Each row of a before or after table is a point. The points were changed in one or more steps. Then noise was added and the rows were shuffled. The steps act on how far a point lies along the listed directions, d1 being the first. Write out the steps. A step turns or swaps two directions, mirrors them in a line or flattens them onto one, adds a multiple of one to another, or multiplies one. Angles are multiples of 10 degrees, from the lower direction toward the higher: turns from -170 to 170, lines from 10 to 170 but not 90. Use the fewest steps. Two steps may share a direction if one is a turn and the other turns, adds or multiplies; they go together, in the order done. Otherwise the lowest direction goes first.
In the rows, 128 means zero.

Directions:
(1): [147 175]
(2): [175 109]
Before (11 x 2)
[[ 78 132]
 [119 154]
 [ 72 110]
 [154 155]
 [117 138]
 [ 27 135]
 [136 133]
 [ 94 123]
 [ 40 154]
 [ 77 119]
 [126 120]]
After (11 x 2)
[[ 42 150]
 [ 34 128]
 [151 159]
 [128 117]
 [110 153]
 [116 138]
 [ 80 109]
 [ 83 126]
 [ 86 117]
 [133 133]
 [ 99 121]]
Steps: add -0.3 times d1 to d2

Directions:
(1): [152 170 199 138 127 148]
(2): [ 82 192 116  97 141 108]
Before (13 x 6)
[[142 117 156 156 118 133]
 [152 108 125 126 124 121]
 [208 111 201 182  99 172]
 [125 163 137 110 122 101]
 [133  87 117 152 131 140]
 [134  55  71 133 131 107]
 [ 83 109  95 106 142 117]
 [151 130 134 137 134 119]
 [194 146 207 149 106 168]
 [106 107 101 113 133 116]
 [205 124 200 169 122 172]
 [119 136 150 155 108 125]
 [ 96  58  68 122 130 119]]
After (13 x 6)
[[163  59 168 160 117 162]
 [122 122  99 112 119  94]
 [151 135 153 124 126 125]
 [100 233 149  90 128 126]
 [138 132 163 155 133 148]
 [140  88 134 134 126 134]
 [114 238 165 112 149 130]
 [139 147 131 129 138 116]
 [188  86 178 160 124 145]
 [ 99 147 131 146 113 116]
 [131  64 128 135 130 142]
 [114 247 182 118 124 132]
 [115 161 153 136 128 120]]
Steps: turn d1 and d2 by 90 degrees

Directions:
(1): [176 194 131 150 121 155  77 111  99]
(2): [111 156  96  73 156 159 109 196 131]
(3): [158 124  41 171 140  96 134 141 140]
(4): [ 50 149  96 159 113 165 115  95 147]
(5): [118 114 143 127 116  81  47 140 175]
(6): [100 192 157 153 168  75 155 143 133]
Before (10 x 9)
[[178 131 176 104 138 136 148 144  96]
 [ 88  93 120 138 112 148  81 132 162]
 [ 54 106 103 165 118 122 165 104 172]
 [145 161 141 153 126 125 133 127 103]
 [166 149 142 129 125 130 109  97 113]
 [155 165 148 131 134 175 127 125 116]
 [ 73 113  93 152 117  73 132 127 169]
 [176 173 108 151 163 115 138 159 128]
 [176 156 101 131 158 150 148 169  85]
 [ 16 141 123 137 140  91 134 129 169]]
After (10 x 9)
[[163 188 130 133 122 174  95  92  95]
 [162 197 158 130 128 181  68 128 119]
 [172 162 121 131 116 161  98 135  93]
 [130  56  96 140 133  44 215 140 146]
 [112 133 141 105 102 207  82 116 120]
 [105 117 174 167 143  82 160 121 141]
 [116  70 132 107 168  64 239 180 161]
 [136  31 174  84 140  36 201 154 140]
 [203 136  62 160 122 154  66 136 135]
 [153 157  68 147 129 158  40 158 127]]
Steps: multiply d1 by 2; turn d2 and d5 by 90 degrees; multiply d3 by 1.6; turn d4 and d6 by 130 degrees

Directions:
(1): [169 147 160 107 201 116 152 207 150 112 109 164 110 134]
(2): [ 63  82 146 160 163  85  94 148 116  63 115  91 119 129]
(3): [169 148  80 163 134 161  33 138 171 108 122 126 115 137]
(4): [107 192 131 164 124  53  94 129 105 160 118 180 153 102]
(5): [157 142 146 143 207 126 128  67 123 121 198 109 164 118]
Before (11 x 14)
[[ 78 160 133 156 119  89  80 163 122 113  82 162 110  98]
 [ 57 132 198 121 171  39 157 147  65 123 111 121 139  96]
 [119 124 119 107  65 162 130 114 139 165 114 131 114 123]
 [124 139 180  98 193  89 210  97 103 171 179 150 152  96]
 [ 68 102 143 148 104 138 127  69  84 135 149  96 138 117]
 [ 53 116 161 161 169  39 125 115 106 107 115 124 153 117]
 [151 137 111 102 109 155 161 151 150 136 141 121 124 157]
 [ 66 145 108 214 139 116  69  30 107 138 201 117 177  77]
 [ 70  73 147 124 149 109 147 126 103 102 119 102 112 137]
 [ 79 151 118 190 131  58  74  61  92 120 182 101 171  97]
 [ 84  72 144 117 163 124 111 169 149  74 112  87  81 160]]
After (11 x 14)
[[ 87 158  93 202 116  74  37  79 112 114 161 106 154 105]
 [ 88 146 125 154 118  79  39 204 124 103  54 132  96 116]
 [ 64 151 166 139 143  67 137 136  94 122 108 159 134  91]
 [ 83  80 117 137 126 126  93 149 127  93  92 110  94 147]
 [111 121 137 102  76 151 160 101 125 170 126 128 126 117]
 [ 76 147  84 223 123 128  34  49 123 132 187 121 164  83]
 [ 76  66 161 109 174 117 136 160 138  79 123  82  92 158]
 [ 72 128 119 182 139  65  55 149 144  95  82 130 129 126]
 [166 160  73 146 123 152  40 180 185 139  95 166  89 123]
 [148 135 115 101 113 152 174 147 143 135 145 121 127 157]
 [ 84 109 108 164  81 158  69  98 113 124 120 102 118 126]]
Steps: mirror d3 and d5 in the line at 60 degrees

Directions:
(1): [146 108 119 198 129 179  73 145 198 146 152 186 167 105 162 100 101 107
 118 144]
(2): [191 133 177 142  97 141 181 139 129 187  91 124 181 143  92 127 155 154
 108 196]
(3): [144 148 118 107 154  96 143 151 100 186 166 159 120  70 161  82 150 150
 218 141]
(4): [ 59 103 151 182 138 108 109 121  86 188 101 126 145 115  85 160 129  50
 160 130]
(5): [ 77  96 151 102  94 157 181 201 178  93 162 116 137 138  79  95 125 108
 175 129]
(6): [146 143  70 105 101 109 145 130 209 180 106  94 151 128 148 200 125 112
 164  85]
Before (12 x 20)
[[122 126  99 166 130 148  75 144 172 137 128 137 146 118 159 143 102  93
  109 105]
 [114  84 133 163 112 168 122 167 172 104 150 151 146 117 111  92 112 109
  135 142]
 [151 118 100 144 131 125 118 123 162 159 132 128 135 113 162 139 122 124
  117 113]
 [103 122 134 115 128 132 129 164 136 103 183 136 130 132 124  96 106 125
  145 118]
 [120 110 120 120 101 159 154 166 220 113 143  95 142 155 124 159 115  96
  134 109]
 [135 120 103 158 135 135  99 143 170 130 170 157 149 100 159 109 104 117
  135 117]
 [148 127 167 154 122 153 135 122 133 150 103 129 156 132  92 144 135 147
   84 175]
 [127 131 133 151 136 148 115 119 138 109 133 135 128 139 142 117 125 136
   96 132]
 [109 115 135 147 124 135 119 143 113 124 158 144 132 123 130 122 124 118
  142 127]
 [104 108 133 173 140 134  93 101 117  90 110 124 126 152 124 147 106 103
   80 113]
 [137 122 129 131 146 135 120 130 109 148 147 149 128 121 130 120 122 136
  130 147]
 [103 120 134 191 139 116  91 121 136 197 112 149 168 113 132 145 128  53
  158 131]]
After (12 x 20)
[[122 112 120 171 130 129 108 143 163 154 154 149 163 101 137 126 109  98
  142 124]
 [137 147  72 110 147 123  91 128 188  97 164 148 113 118 201 116 111 121
  147  81]
 [132 120 133 121 147 139 129 136 101 131 154 146 120 122 124 109 121 144
  133 147]
 [115  80 135 179 113 181 103 157 176  91 145 158 151 124 114  95 101 104
  105 144]
 [133 107 110 153  96 167 131 149 253 146 118  94 169 158 133 195 104  72
  114 102]
 [ 89 108 158 149 125 141 129 161 129 120 163 134 150 141  94 105 104 100
  128 133]
 [121 114 126 185 157 132  69  93 109  94 120 147 124 135 152 130 105 117
   73 119]
 [172 143 139 128 133 162 117 117 145 101 134 142 127 126 138 116 127 189
   73 154]
 [129 129  88 173 130 142  71 144 183 158 126 138 151 111 167 151 102  88
  119 103]
 [108 112 133 143 124 139 119 141 111 108 165 146 126 125 133 115 121 123
  132 121]
 [122 131 150 167 141 148 111 118 120 130 129 142 135 132 132 113 130 129
   99 149]
 [150 119  98 138 130 115 129 128 169 179 129 121 142 111 158 151 129 119
  138 110]]
Steps: turn d3 and d5 by 30 degrees; add -0.5 times d3 to d1; mirror d2 and d4 in the line at 150 degrees; multiply d6 by 1.6

Directions:
(1): [121 171 140 173 123 141 134  65  79 141 148 130 179 193 128  67  64 131
 137 141  67 104 127 137  86 136  72 106 114 202 140 124]
(2): [149 117  70  72 133 166 113 103  70  86 178 149  96 108 142  80 206 125
  76 136 125 111 116  80 152 155 144 103 123 188 140  75]
(3): [125 159  95 130 113 158  33 153 157 156 226 138 127 143 150 156  58 169
  77 138 159 145  76 133 145 132 119 123 143 119  82 141]
(4): [124  66 141 131 141 133 154 145 134 155 138  75 145 144 130 105 151 144
  55 117 101 154 175 143 158 125 159 109  92 186  66 234]
(5): [106 116  82 143  81 199 118 158 132 163  69  95 105  89 108 113  95 114
 134  80 145  75 113  52 107  96  94 121  48 131 110 130]
Before (13 x 32)
[[150  80 119 116 160 112 151 106  98  89 107 136  86 115 113 125 182 144
   91 132 142 156 146 131 149 137 163 118 145 129 135 134]
 [105  97 100 133 118 154 141 125 123  87 133 119 110 126 131  95 149 120
  100 118 120 106 135 108 152 146 132 117  92 170 131 129]
 [ 90 102 119 178  88 151 176 216 161 201  25  64 125  89  90 167  70 103
  136  79 185 113 154 110 111  59 125 136  35  64  95 188]
 [130  90  98  86 137 162  94 158 117 131 144 155  78  83 169 105 197 124
   73 129 165 136 113  99 182 136 158 123 108 138 114 131]
 [113 131 160 179 120 137 146 168 153 167  94  92 167 133 116 156  49 123
  146 101 152 116 140 114 123 105 123 132 116  93  92 142]
 [127 128 142 147 150 125 171  99 111 129 112 103 156 140 119 110 124 137
  127 123 105 118 148 114 100 121 126 114 105 166 136 163]
 [150 120  59  89 110 195 102 168 113 117 150 129  74  88 143 135 159 129
   72 113 163  97  94  66 159 122 145 113  92 126 117  75]
 [127 115 109 133 107 215 179 101  76 108  63 100 107  95 108  48 145  83
  119  79  98  70 156  43  94 111 112  92  19 229 139 121]
 [150 153  77  88 149 112  90 132 107  98 188 145 132 107 140 106 158 123
  126 159 123 119  87  98 145 155 135 121 146 150 114  93]
 [136  98 149 123 140  72 202 116 117  91  78 113 138 144 133 148 179 101
  163 166 106 152 172 158 134 131 133 136 163 110 160 132]
 [129 118 174 143 154  88 149 154 156  98 130 136 153 136 127 145 127 135
  136 133 137 176 143 171 144 133 150 152 190  65 149 134]
 [139 104 196 170 173  70 231  50  83  84  53 139 160 154 118  77 177 102
  201 132  47 105 166 118 100 161 117 128 159 171 194 101]
 [165 110 122  82 164 134  79 126 135  89 206 137 132 146 148 130 175 130
   71 147 116 153 110 150 167 166 153 104 163 160 120 127]]
After (13 x 32)
[[141 107  94 126 135 143 123 108  97 100 102 142  79 107 108 122 141 140
  109 121 154 128 116 100 130 128 131 117 128 121 142 103]
 [112 123 103 126 122 137 134 116 122  69 137 146 107 124 134 110 150 116
  130 132 130 107 121 115 145 153 130 127 124 140 159  84]
 [110 108 143 159 124 142 134 170 157 132 109 108 149 125 117 125  89 136
  121 102 140 144 136 126 131 112 123 139 132  88 121 156]
 [130 134  95  98 131 165  67 133 105 128 173 182  89 104 176 102 154 127
   95 142 162 126  84 104 161 142 128 122 125 137 135  90]
 [123  93 119 131 113 115 185 139 126 114  58  94 123 121 123 147 153  98
  157 140 123 126 157 115 127 113 115 131 119 110 140 138]
 [156 144 152  96 154 124 184  79  85  45 101 164 101  99 127  98 203  84
  157 132 116 121 153 114 113 145 153 120 133 162 198  56]
 [132  54 173 152 159  92 242 100 108  98   6 109 125 103 106  93 210  93
  184  98  78  99 181  81 121 143 140 133 118 148 166 132]
 [149 127  84  98 124 187  61 133 129 108 163 129 117 121 132 118 133 116
   99 117 130 102  84  91 136 144 110 102 115 154 127  93]
 [131 143 136 134 146 117 168 105 117 111  90 125 136 115 114 134 138 124
  166 124 130 108 132 103  94 119 126 131 122 119 167 111]
 [116 174 161 169 129  73 152 162 147 152 110 139 151 141 117 193  67 118
  168 146 177 156 131 192 111 102 130 151 153  36 151 115]
 [122 146 178 173 137 106 149 152 148 147 114 115 174 145 124 167  59 125
  157 124 150 133 139 144 127 119 132 138 156  82 111 125]
 [161 139  89  94 138 157  99 135 100 106 211 147 105 136 161 127 155 147
   57 148 136 130 102 121 166 145 151 107 139 151 120  88]
 [145 131  77  95 146 127 101 138 106 112 182 119 138 109 137  90 158 125
  102 148 112 118 102  92 151 149 138 112 117 176  90 133]]
Steps: turn d1 and d3 by -30 degrees; multiply d1 by 0.4; multiply d5 by 0.4; turn d4 and d5 by 160 degrees
